Each row is a point. Two turns around zero, p and q, are shown by what they do to some points. Where does a point land after both, in the order given? Backwards means that the second turn is done in reverse. Each puzzle has new turns, and all numbers are rounded.

Turn p:
[19 32] -> [17 33]
[-11   0] -> [-11  -1]
[ -8 -32] -> [ -6 -32]
Turn q:
[12  8] -> [11 10]
[-3 12] -> [-5 11]
[  0 -48] -> [  6 -48]
[-9 28] -> [-13  27]
Where do these land?
p, then q: [35 -7] -> [36  0]
q, then p backwards: [-21  22] -> [-22  21]
q, then p: [-15 -14] -> [-12 -17]

Turn p:
[-22 -16 -23  39] -> [-12  25 -27  36]
[-13 -26  12 -11] -> [-14 -18  15  19]
[33 26 17  1] -> [ 34   8  13 -26]
[-17  43  -4 -19] -> [-22  14   0 -43]
[ 19 -27  -2 -11] -> [ 14 -29  -2  13]
Turn q:
[ -4  -3 -25  13] -> [-12  11 -21  11]
[-19  22   4 -24] -> [  5  23  15 -26]
[-27  -4   3 -27] -> [ -2   6  -1 -38]
[27 -5 48 37] -> [ -5 -43  37  33]
[ 22 -10 -31   0] -> [ 15   4 -31  18]
Where do these land?
p, then q: [-14   7  47  28] -> [-4  0 56 11]
p, then q: [-46 -18  27  25] -> [-46   7  40   7]
p, then q: [ 14  22 -11 -30] -> [ 25  -3 -18 -27]
q, then p backwards: [ 24 -15 -15 -21] -> [ 32  -3 -19   8]
p, then q: [ 10   2 -29   0] -> [  7  12 -27   4]
p, then q: [ 12   2 -19  -1] -> [  9   6 -19   4]

Turn p:
[ 11  -9  17   5   2 -18 -15 -15] -> [  5  -9  29  13   6  -4 -10  -4]
[  4   7  -3 -10   6   1  14  13] -> [  1  12 -11  -7   5 -10   4  11]
[  5 -13 -14   9   5  -9   5 -14] -> [ 10 -13  -7  15  -5 -11  -6  -8]
[-10  10  -8 -17 -20   9  14  13] -> [ -7  11 -12 -27 -16  -3   8   4]
[-8 16 17 -4 -2 15  8 -4] -> [-11  15   6  -3   1   5  22  -2]
[  1   3   0 -17  -8  27   7  11] -> [  2   6 -11 -26   6   5  19   0]
[ -9 -21  21  15  14 -17 -17 -11] -> [ -9 -25  25  25   8   4  -6   6]
[ -3   4  -9  -2   8  -4 -13  -4] -> [ -7  -1  -3   3   7   2 -13  -9]
[  9   3 -21  21  -5  -4  -3  11] -> [ 17   3 -15   7 -10  12 -17   3]
Turn q:
[ -4   4 -11   4 -13   4  14  -8] -> [ -1  -5  -9   4 -20   3  -4  -9]
[ 3  9 11  2 -4  3 -7 11] -> [-3  7 12  0 -2  1 -4 14]
[ 13 -13  -4  -5   0   9   4  15] -> [  7  -5 -12   4   3   6   8  19]
[ -6  -5  20  -3   6   7  14 -48] -> [ 29  -9  19  -3 -11  -2  13 -39]
[-3 11 -9  3  8 10  3 -6] -> [  4  11  -4   5  -2  10  -7 -10]
[  3 -17   3   9   5 -14  14  19] -> [-10  -8  -7  19   7 -12  16  11]
[  6   8  -2  -5  -1 -28   3   7] -> [-16  10  -6  -7   0 -21   7   3]
[-11  -4  -3  -9   0   1   0   7] -> [-10  -5  -2  -4   3  10   5   0]
[ -1   6  -5   3  -1  10 -45   2] -> [  2   2  11 -17  21   8 -35  10]
Where do these land?
p, then q: [ -9  -5 -10  16  -5   6 -29  -6] -> [ 22 -18   6  -1   6  16 -15  -5]
p, then q backwards: [-1 -6  1 12 -4 -2  5 12] -> [ 8 -3  1  0 -8 12  3  8]
p, then q backwards: [-8 22 35 -1 30  8  9  6] -> [ -5   6  16  -3  31 -11   3  38]
p, then q backwards: [-10  -8 -10  11  -5 -12   3   5] -> [  2  -1  -7  10 -19   6   6   4]
p, then q: [  2  -7  15 -31  -4 -10   6   8] -> [-19   5   7 -14   9  -6  26   4]
p, then q: [ 17   2  -4  13 -10  -3   9 -24] -> [ 17  -1   2   2 -16 -25  -7  -2]
q, then p: [ -1   5   6 -12  -7 -12 -10  10] -> [-17   2   1 -10   2  -7   0  11]
q, then p: [ -7  -4  -5  -1   4  17 -10 -28] -> [ 13  -7  11  -2  18  -2   5 -24]
q, then p: [14 -8 -6  3  2 -6  3 13] -> [  3   1 -14   4  -3  -1 -12  12]
p, then q: [ -4   0  -6 -20 -11  13   5  14] -> [ -7   4 -14 -19  -3  11  14  -1]
q, then p: [  7   8 -14  11  10   0   9 -10] -> [  7   9  -2  10  -6   3 -12 -17]

Turn p:
[ -7 -16  -5 -25  -6   7  22  27  22] -> [-11   0 -21 -18   1 -23  27  16  19]
[ 34 -17 -16   6  21   7  -2 -29 -26] -> [ -8   7 -17  11  15  37   2 -25 -32]
[ 27  25  10  10  22  19 -15  -9   5] -> [23 19 10  5 22 33 -7 -5 10]
[ -5 -26   0 -18   8  10  12  16   0] -> [-17 -11 -18  -5  16  -9  19  10   3]
[-26  13  14   7 -36   5   6 -36  24] -> [ -7  -8  38 -14 -47  12   5   3  14]
[ 13  -4  28  21 -34 -36 -13 -24  12] -> [ 31  -6  29  -1 -37   5   5  14 -36]
[-18  -1  18   3   9  22   9  22 -25] -> [-24  -7   7  23  24  -8  -5  19  14]
[-20  21   6 -39   4 -10 -23  26  -4] -> [  2  -3  13 -31  28 -36 -22   4  10]
[-29 -20 -23   2  -5  22 -13  29   5] -> [-16 -25 -32  -5  -2  -8 -19  17  25]
[  7  12  -8  22  31 -43 -20 -38  -1] -> [ 38 -12  13  13  -5   9 -11 -52 -24]
[ 26  13 -23  11 -14  -3  36  16 -11] -> [ -8  46 -21  21 -14 -11   5   0  -4]
Turn q:
[ 13  -1  -6  26   8  -5  28 -10 -30] -> [-11   9 -10  17  -8  -3  39 -21 -11]
[-15 -13  32  -2 -16 -19 -20   6  31] -> [ 18  -6  35  -7  10 -25 -30  -1  11]
[-12  22  -7  35  24   8   5  -8 -22] -> [-16  22  -9  30   8  11  28  -5  20]
[  0 -10 -25  11  16   8  21 -25   2] -> [  1  -7  -9  -7 -12   7  40   4  14]
[-29  -3 -26 -26  16 -32   9  30  -2] -> [-18   7 -16 -34  42 -20   4  20  -8]
[ 12  21  10  10 -10  28  31  -8  -9] -> [-19  16   9  13 -37  17  11  -3 -10]
[ -5 -12  10 -41  21  13 -15  26 -18] -> [ -3 -13   1  -7  36  29 -17  13 -30]
[-33 -11   2  -2 -35 -27 -39  -8  13] -> [ -3 -26   7 -10  15 -32 -38 -14  35]
[ 32  18  -1   1  -1  -3   9 -24   8] -> [ 19  17 -11  -7 -30   9   5 -16   1]
[ 38 -11  12 -12 -22  29 -28  21  29] -> [ 35 -19   2  13 -26   5 -42  24 -21]
Where do these land?
p, then q: [ 16 -22   9  27   0  -3   9   2 -36] -> [-22   0  -9  42  11  -7  20  -3   3]
p, then q: [-31  16  -6 -21  -7  25 -14  -9  17] -> [ 14 -14  24 -29   4   7 -27  17   9]
p, then q backwards: [  5  -6  13 -21  -1  36  -2  -8  15] -> [-26   3 -11 -20  25  12  10 -14   5]
q, then p backwards: [  8   7  14  18 -19 -13 -48  -3  -5] -> [-17  24 -21  29  27 -12 -14  14 -10]
p, then q: [ 11  -7  15  -5  36 -33 -15 -19  -2] -> [ 18  -8  -1   5  -1  25  32 -32 -17]
p, then q: [ -4 -22  -7  33   5 -29  39 -14 -23] -> [-27  -7   1  26 -15 -29  32 -30  17]
q, then p backwards: [  1 -24  -8  30  10 -14  20  16  10] -> [  1 -10  25  -7   2 -25  26  21   7]
q, then p: [-19  22   2 -38   1  38 -23  26   0] -> [ -3 -23 -14  -9  32   7 -39  25  30]
p, then q: [ 23 -31 -27   8   6 -26   8 -11 -16] -> [-28 -15 -33   8  -7   3  26 -23   6]
p, then q backwards: [-13  19  13 -39 -25  11   2  16  18] -> [-34   6  -9 -10  -2 -16  22   0  38]
p, then q: [  2  48 -17   6  -7   8  24   4  22] -> [ 10  33   4 -13 -33  -7 -27   1  24]

Turn p:
[ -6  -8  21   0 -41  -7  19  -8  18  16   1  11] -> [ -8   1  -9 -26 -25  15  13 -27  29   2   1  -5]
[  7  -6  10 -32   4  29  -1   5  -5 -21 -21   8] -> [ -9  14  26 -23  -2   6   2  18 -21 -22 -16   3]
[-22  -1 -15 -21 -11   3  -7  -7   5   7   4  10] -> [ -6   0  -6 -32  17  -6  -1  -3  -2  11   3  -4]
[  9 -21  28  -3   1 -25  14   0  -1 -32  14  -9] -> [-10 -16  17  11 -29 -18  27 -10  -4 -20  15   4]
[ 20 -27   0  32  10 -11  12 -25   6  26  -3   6] -> [ 20 -30  -8  17  -8   4  -5 -23  23   2 -26  20]
[ 16  -7 -33  20   6  -2   4   0   1 -29  -3  -6] -> [  9  -8 -25  17   6 -18  -5  15  -5 -31   0   9]
[ 16  22 -22  27  11 -14  36  12  -2   3 -27  29] -> [ 29  34 -27  17 -12  -9   2  15  21   1 -16  34]
[-14  -2  -1  20 -19   9  11  -2  15 -13  26   7] -> [ -1 -13 -19  -7   4  17  17   1  16 -12  27   2]
[  7  13 -15  -2   5   4   1   8  -4  14  22  -4] -> [ 26   1  -2   2   9   0  -7   4  -2  10  13 -13]
[  3   2   1 -16 -10  14 -48  28 -18  24  -1  -2] -> [-10  -3   8 -12  -8  14 -39  19 -24  29   1 -25]
[ 15  22  -3  -4 -10   6 -21  -6 -16   2  -8  16] -> [  1  19  -2  -6  -3  11 -31  -4 -17   3   5  12]
[-15  16   0  -4   8   0  -9   2 -23  15  -1 -33] -> [ -5   9   1  20  15   2   2  -7 -22  22  -5 -26]
[ -1  -9  20  -3  25  -8   0 -12  34  -2 -12 -19] -> [-17  -8  31  16  11 -13   6  -7  27 -11 -14  -3]
[-36   7  10 -13  19   2 -11   5 -11  -9   9 -14] -> [-21   1  16   6  23  -3  20   8 -19  19  12  -8]
Turn q:
[ 19 -18 -17  20   7 -25   3 -12   0  27  14  -1] -> [  2 -23 -11   8 -11 -30  24 -15   9  13  17  -8]
[-10  15 -28 -25 -13  28  -5   9  23   4  27  26] -> [ -3   0  -8 -14   1  35   2 -11  -6  12  16  52]
[ 29   2   0  13  -8   4  -2   7   0 -10   8 -13] -> [ 17 -14   2   4  -8   3   7   2 -14 -21  12  -8]
[-22   5  16 -14  24  -6 -12  -1  15 -21 -27  14] -> [  5  29  -1  -3  22  -8 -26  -3  18  -9 -26  10]
[ 33  17 -24   1  -7  28  11  -5 -17   3  -2  18] -> [ 12   1  -6  16   0  15   5 -19 -46  11  17   3]
[  7  15   4   7 -10  -1  22  10 -15 -15  -9  23] -> [  7  27   5   8  -1  -6  10  13 -30   0  -2   4]
[-15 -22  13  -7 -13  -7   8 -31  22  20  14   1] -> [-22 -11  20 -11 -13  -3  20 -22  25  10 -17   7]
[  9  15  19 -17  -8 -20   5  14 -18   1   3 -20] -> [  6   8  -8 -18 -30   0  -8  19  -6  -4  -4 -22]
[-19 -16  27   4  32   9  29 -21   9 -12  11   0] -> [-13  20  29 -27  29 -11  13 -18  15  -5  -2 -16]
[  4 -14  -1 -13 -11  14 -17  17 -18 -12  10  -5] -> [ -7 -21   3 -11   0   6 -21  16 -19  -8   5   6]
[ -8  -1 -23  -1  -5   5 -22  27   9  12 -24 -15] -> [ 15 -22 -21  17  10  17 -15  21  13  12  -7   6]
[-15  10 -17  20   1 -23   2 -25  -8  -6 -28 -11] -> [-17  13 -24  33   7  -8  11  -1  11  -4 -16 -20]
[-12  -5  31  12  11  -5 -23   8  -4   7   4 -18] -> [ -2  -5  18  -1  -6  -9 -23  14  28  -8   9 -16]
Where do these land?
q, then p backwards: [ -7 -21 -10  13   2  30  12  18   6   0 -14 -18] -> [-18  -7  -5   4  25  31  -6  -1   5  12  19 -10]
q, then p: [-10  15   8   0  19  -9  -8 -30  12   8 -41  16] -> [-14  18  -8  27  22   5 -28 -20  25  -2 -11  15]
q, then p: [  3 -29  -2  -5 -26   5  27   0  -8   8  24 -21] -> [  2  -8   6 -22 -15   0  40  -1 -11   5 -21 -21]
q, then p: [ -5 -30 -28  23 -18  -9   4  17   6  -1 -12  15] -> [ 16 -12 -12   9 -22 -12  17  22  15  17 -18  23]
p, then q backwards: [ 14  22  -4 -21  30 -22  -5  -7  16  -5  -7  10] -> [ -7  -7  27  15  21  -4 -10   5   4  -4  -3  36]
q, then p: [  0  29  -7  -8  15 -14 -41 -35  29  -8   3  16] -> [-16   2 -21 -11  31   0 -25 -18  16 -26  21  36]
q, then p: [  1  -9  13  15   9   1  11   4 -18   5  37  -7] -> [  2 -10  15  -6  -7  -8  26 -10  -4   9  26 -21]
q, then p: [  5  -9   8  11 -12  -6   5  12 -10 -31  -9 -18] -> [-12   6  -1  17 -16 -12  14  24 -17 -12  -2  -7]
p, then q: [ 16   8  -5   2 -11  23  15  -1 -24   4  13   2] -> [  5  -8  -1   3  -2  13  -5 -10 -36  -5  12 -10]
p, then q: [  2  33   9   2   2 -10 -14  -2  19  21 -11   1] -> [  7   9   4  14 -12  14 -10 -15  34  -4  13   6]
q, then p backwards: [-17 -10  10  -5 -15  10  22  21  -4 -19  15   6] -> [-16  -4   6 -22  12  25  -2  11  -2 -18  -7  20]
p, then q: [-13   4  -6 -15  -3   2   0   7 -35  11  25 -18] -> [-10 -14  -6  -9 -13  -1   2  -1 -14  18  19 -37]
p, then q: [ 12  -4  13 -12   8  -1 -28  -3  11   8 -22  16] -> [ -2   6  15   8 -10  -2 -32   5  17   2 -16  16]

Turn p:
[-2  1 -2  0  7 13  2  0  0 -6 -3  6 10 -6] -> [-1 -7  4 -6 11  7 -5 -7  1 -7 -3  3 -1 -4]
[-5  3  2  2  2  1  7 -9 -5 -3  3 -3 -4 25] -> [ 0 -3  1 16  0  7  7  0  9  2 -3  0  0 21]
[ 0 -7  1  3  6 -2  4  1 15 -3  4 -3 -5 -7] -> [  2  -1  -1  -1   3  -3  -1   4   9  -1  10 -10  -4  -9]
[ -7   2  -3  -5   0   2 -21  -3  -2   0   5   4  -2  -7] -> [ -1   3   0   4   5  -7 -15  -2 -16   1   3   3  -5   0]
[  4   7  -2  -3 -11  -5   1   6   0   0   9  -3   3  19] -> [-1  5 -7  4 -8 13  7 10 -4  0  4  4  2 13]
[ 10 -10   0   6   1  -5   6 -13  -1   4   1  -3   7  -3] -> [  5  -8  -1 -10  -4  -3   2  -7   8  13   5  -3   4   2]
[ -6  -1   3  -5 -48  -4   6   7   2   1   7   4  -6  -8] -> [-20  24  -2 -16 -26  -1  12  -4 -12 -10   9  -3 -13   7]
[ 3 -6 -2 -8  3 -4  4  1 -3 -5  0  5 -3 -5] -> [ 9  5  0 -8  3 -5  0  2  2 -4 -3 -2 -2  1]
[-7  2  7 -2  5  1  3  8 -4  9  2 -2  6 -5] -> [-8 -2  0 -2  9 -5  8  4 -1  1 -1  9  2 -6]
[  2   4  -9  11   7  -4 -15   6  -5  -4  -1  -4  -5  -7] -> [  6  -8  -2   8  -3  -7  -9   3 -13  -4   0  -5   9  -8]
[ 8  4  1 -1  7 15  2  2 -5 16 -1 -6 -3 -1] -> [ -5 -11   1   0   4   4   5   5  -4  12 -14   0  -6  -7]
[-4  4  2 -5  7  3  2 -2 -3 -6 -2 -7  4 -9] -> [ 0  2  6 -1 13 -1  3 -5 -3 -1 -1 -4  5 -4]
[  2   7   6  -3   7  -5 -15 -11   3  -3  -6  -6  -1  -6] -> [ 7  7  8  9  5 -2 -9 -6 -6 12  3 -2  5 -7]
[-4 -2 -9 -3  6 -6  6 -1 10  7 -6 -8 -1 -3] -> [ -2   4 -13   1   6  -3   1   0   9   4  -1  -8   4  -7]
[  5 -14   4   1  -2  -3   2  -1  -1  -3  -8  -6   5  11] -> [-1  1  5 -5 -6  2 -4  5 13  5 -2 -2 11  9]
[ 2  6 -2 14  2  3  6  8 -2 -6 -3 33 -6 12] -> [ 13 -10  -2   7 -14   6  -2  -3   8 -24  -7  18 -12   1]
Turn q:
[  9   9  -5  -1  -2  10   7  -6  -9 -11   0  -9   2  -5] -> [11  4  3 11 -4  8 10 -1 -8  7 11 -3 -3  0]
[  8 -10   7  -1  12  -5   2  -9   2   7   0   6  -3 -12] -> [  4 -12   5  -3   4   2  -5 -13   8   8  -7  -3  -1 -11]
[  8  -6  12 -15   5  -2  -1   5   9   3  -5   1  -6  -4] -> [  7   4   7 -12  -2   2  -9  -1   6   3 -12   0 -10  -8]
[-2 -5 -5 12 -4  0 -5 14 -6 -6 -2 -2  5  1] -> [ 2  1 -9 12 -2 -9 -3  9 -5 -8 -2 -5  6  2]
[ -3   2  -7   6  -3 -12  -3   6  -3  -3   1  -5  -2   7] -> [-3  6 -6  1  4 -8  0  5  3 -6  6 -9  4  5]
[-10   3   1  10   2  -1 -11   2  -8  -4  -2  -3   1  15] -> [ -6   0  -9  -2   8  -1  -7   7 -12  -9   8  -4   6   6]
[-3 -3 -1 12 -9 -4 -3 12  0  4 14  1  2 16] -> [ -3  -1  -5   2  -1 -13  -9   7   3  -7   3   3   7  20]
[-9  1  4  8 12 -2  0 15 10  9 11 -2 -4  7] -> [ -9   0   6   2   6  -1 -20  12  11  -3   0   5   7   5]
[  3  12   6  -9 -11   4   3 -13 -14  -5  -4   1  -1 -18] -> [  4   7   5   4   1  -3  15 -15 -15  12   4   5 -10  -9]
[-7  4 -9  3 -5  2 -5  3 -1  6 -4 -6  7 -4] -> [-11   5  -1   5  -5  -1   6   5  -5   1  -3  -3   9  -1]
[ 4  5 -3  9  4 -6 -5  7 14  2 -1  9 -3  4] -> [ -5   7 -10   2   2   4 -10  -4  13  -6  -5   1   4   3]
[ 11 -12   9 -12   7  12   8 -11  11  13  -9  11 -18 -10] -> [  1 -13   2  -8  -2  13  -3  -7  11  17 -17   7 -22  -9]
[  5   5  -9 -11  -2  -1   8  -8 -13   2  -6  -1   3  -2] -> [ 7  2 -1 -4  3  2 19  0 -3 11  3 -2  2 -2]
[ -8  -5  -7   7  -2  -4 -16   5   8  -3  13  -7   1  11] -> [-11  -1  -4  -3 -11  -6 -12   6   2 -11  10  -6   8   8]
[ -3   0   4  -2  -9   0  13 -14  -2  -7  -9  -7   3  -5] -> [  1  -3  10   3   3   3  18  -5  -7  -4   1  -4 -10  -1]
[-7 -7 -1 -6  8  1  2  5  7 -4  5 13 -4  0] -> [ 1 -6 -3 -4 -1 -1 -5  4 11 -6  1 12 -2 -9]
[  7   7   6  -9  -3   9   6 -12  -5  -3  -4   1  16  -2] -> [ 11   1   8  -2  -2  10  13 -10 -13   2  -2   7   3   1]
Where do these land?
q, then p: [-7  0 11 -4  6 -2  1  9 -1  0 -3 12 -8 -3] -> [ 12   3  -1   3   4  -8 -10   0  -2  -4  -3   4  -4 -12]
p, then q: [  1  -7 -13   6  -5  -2   3  10   0 -15  -6   3  -6  -4] -> [  8  10   1   1 -12  -1   5   0  -7 -11   7 -11  -4  -2]
p, then q: [  9  12   7 -12   1 -17  -9   2   3   8  -6  -1   5  -1] -> [ 1 11 -4  9  3  1  4 -9  1 15 -8 11 13  2]
p, then q: [ -1   2 -11   4  -3   1   2  -5   4   3  -4  -4 -16  -2] -> [ -9   2   0   7  -1   0   7   1   0   2   3 -17  -5   3]
p, then q backwards: [-10   5   9   3  16  -4 -12  -3   6  -3  -1  -8  -9  -2] -> [ -4   4   2  13   7  -4   8   9 -10  -3   6  -6  -3 -15]
q, then p: [-1  1  8 -4 -2  1 11 -7  2 -5 -6 -2 -2 -6] -> [ 4 -2 11  2  0 -5  7 -2  6  1 -4 -4 -8 -4]
p, then q backwards: [ 8 -4 11  1  0  2 -1 14  8 -4 -5 -8  4  2] -> [ -9   1  -7  -9  13   3   3   5   7   2   1 -10   4  -1]
q, then p: [-5  1  0  1 -6 18 -6  1 -4 -9 -1  9 -9 -3] -> [  3  -6  -6  -1 -10 -10  -2  -4 -10 -11  -6  -1 -10   4]
q, then p backwards: [-14   3   1   9 -10  -2   0  22 -14   6   8   4   0  -8] -> [-18  -3   7  -2   9 -14 -15   8 -10  11  -1  -4  -9   0]
q, then p backwards: [ 8  0  5  3  8 -2  3 -1 -2  2  1  3  0  8] -> [ 3 -3 -5 -4  8  2  0 -6 -1 -5  1  2  6  4]
q, then p: [ 11  -8  -6 -11  -4   1   2 -17  -4  -4  12   5  -7   5] -> [  3   4  -8 -10  -5   1   3   5   5  12   4  -7 -17  11]
q, then p backwards: [ 13  -1  -6  -2  13   3   2  -2 -13   4   5  -7   8   9] -> [ 17  -2  -4   0   8  -7  -3  -5  -3  -7   6 -12   8   5]
p, then q: [ 9  0 -4  5  0  8  3  2  6 -6 10 -4 13  6] -> [  6 -10   4  -1 -14   2  -4  11  -4   3   1   7   0   2]
p, then q: [  9 -17  -1  -8   5  11  -3   2   9   9   6  -1   8 -14] -> [ -3   3   5 -15  -8  -5  -9   9   5  13  -3   0   0 -17]
p, then q: [-18   5 -11  -6 -12  -3   3  -5  -4   9   1   4   6   6] -> [-10  -3 -12  -5   8   7  14   5   2  -4  14   5   6   2]
q, then p: [-12  22  -2   5   9  -3  -3 -12   4   0  -6   2   0   4] -> [ -4 -11   2   6  24   3   2  -9  -4  -6   1   4  -7   3]
q, then p: [  2 -12   2   9 -16  -9   4 -10  -1   6  -3  -7  12   4] -> [-2  5  5  2 -2 -1  7 -1 18  4 -1 -6 14 16]
